Rows are points. Two turns around zero, p and q, are shown by what they do to some points. Write where each new point lands after one turn and then the other. Backwards means that the second turn is done in reverse. Each puzzle has new turns, and all numbers are rounded.
(in the rows, 128 means zero)

Turn p:
[143 129] => [115 135]
[100 171] => [129  77]
[141  85] => [140 171]
Turn q:
[160  86] => [141  77]
[124 162] => [138 161]
[100 136] => [105 146]
Where do these land?
q, then p: [ 96 108] => [163 113]
q, then p: [113 157] => [113  99]
q, then p backwards: [175 118] => [ 80 130]

Turn p:
[180 113 169 166] => [151 104  68 165]
[127 133 151 118] => [120 141 108 121]
[ 80 111  77 128] => [130 144 198 134]
[175 174 134 115] => [113  84  94  94]
[ 81 122 124 127] => [111 161 157 137]
[152  94 138 122] => [167 133 110 130]
[101 148 102 120] => [105 129 162 115]
Turn q:
[112 123  95 115] => [ 99 124 154 126]
[102 104 124  92] => [109  98 143  96]
[191 163 101 127] => [ 97 185  92 149]
[141 103 149 161] => [152 105 107 157]
[ 94 147 172 145] => [185 128 144 112]
Where do these land?
p, then q: [187 109 149 141] => [ 80 123 112 171]
p, then q: [127 124  81 142] => [155 101  97 125]
p, then q: [ 76 174 130 115] => [158 125 174  84]
p, then q: [146  95 158 144] => [111 152 123 169]
q, then p: [104 137 122  97] => [122 157 116 103]

Turn p:
[117 163 142 106  77  97 111 134] => [130 167 112 112 116 109 185 141]
[141 172 115 109 117 124 130 164] => [157 136  98 151  98 129 155 135]
[154  76 107 196 174 131 127 114] => [ 81  86 127 160 170 134  70 105]
[102 118 103 105 104 124 132 136] => [155 114 119 102 144 121 151 134]
[111  98 120 176 166 168 108  99] => [ 94  84 154 127 139 107  69 140]
[114 117 109 106 164  98  91 143] => [135 137  91 121 155 143 106 172]
[174  99 181 148 120 181 159 129] => [108 126 156 121  86 140  95  51]
[126 155 172 120 113 124 176 151] => [163 172 150 143 108 120 143  93]
[113 153 103  87 116 105 118  83] => [128 128 145 113 137 149 176 179]
Turn q:
[148 173 171 130 127 111  96  91] => [141 146 174 154 138  95  91  94]
[118  87 169 148 156 173 158 130] => [142  81  92 152 179 133 153 123]
[146 184 164 122 108 116 132 152] => [ 82 136 175 140 136  98 131 108]
[147 101  71 109 109 152 113 149] => [117 107  92  96  73 128 122 147]
[124  85 126 126 110 120 101 151] => [133 132  98 149  88 131 151 126]
[115 193 202 107 146 124 107 176] => [ 81 160 153 138 166  76 155  60]
[ 94 103 105 185 147 143 161 101] => [179 114 120 119 165 147 149 181]
[123 119 132 173 138 115 173  94] => [159 112 156 141 164 160 133 161]
[139 107  94  67 111 103 113 137] => [100 150 103 117  74 159 104 116]
[112 135 106 112 108 135 125 106] => [124 146 116 121 124 125 100 153]
[142 121  66 130 148 116 130 121] => [149 123 131  79 101 157 120 142]
Where do these land?
q, then p backwards: [111 162 112 123 104 176 148 154] => [101 118 119 151 110 119  71 105]
p, then q: [170 137  93 103 103 148  96  97] => [ 96 116  73 136 134 143 141 173]
p, then q backwards: [ 87 100 100 188 163 104 138 187] => [108 132 184 126 136 195 109  67]
q, then p: [147 127 144 145  98 137 174 115] => [130 134 116 119 141 100  78 107]
q, then p: [177  96 123 148 155  78 166 127] => [114 109 165  91  88 132  98  76]
p, then q: [ 76 133 176  61 119  96 114 112] => [ 48 133 153  98 144 110 114  80]
p, then q: [138 151 138 119 160 114 108  79] => [105 134 114 131 153  88 171 129]
q, then p: [161 148 148 133 155 140 115 133] => [100 145 149 110 151 153 125 130]
p, then q: [108 118 136 116 122 174 138 127] => [115 127 120 164 105 133 106 107]
p, then q: [105 108 110 144 102 112  85 150] => [128 159 123  90 109 172 133 124]
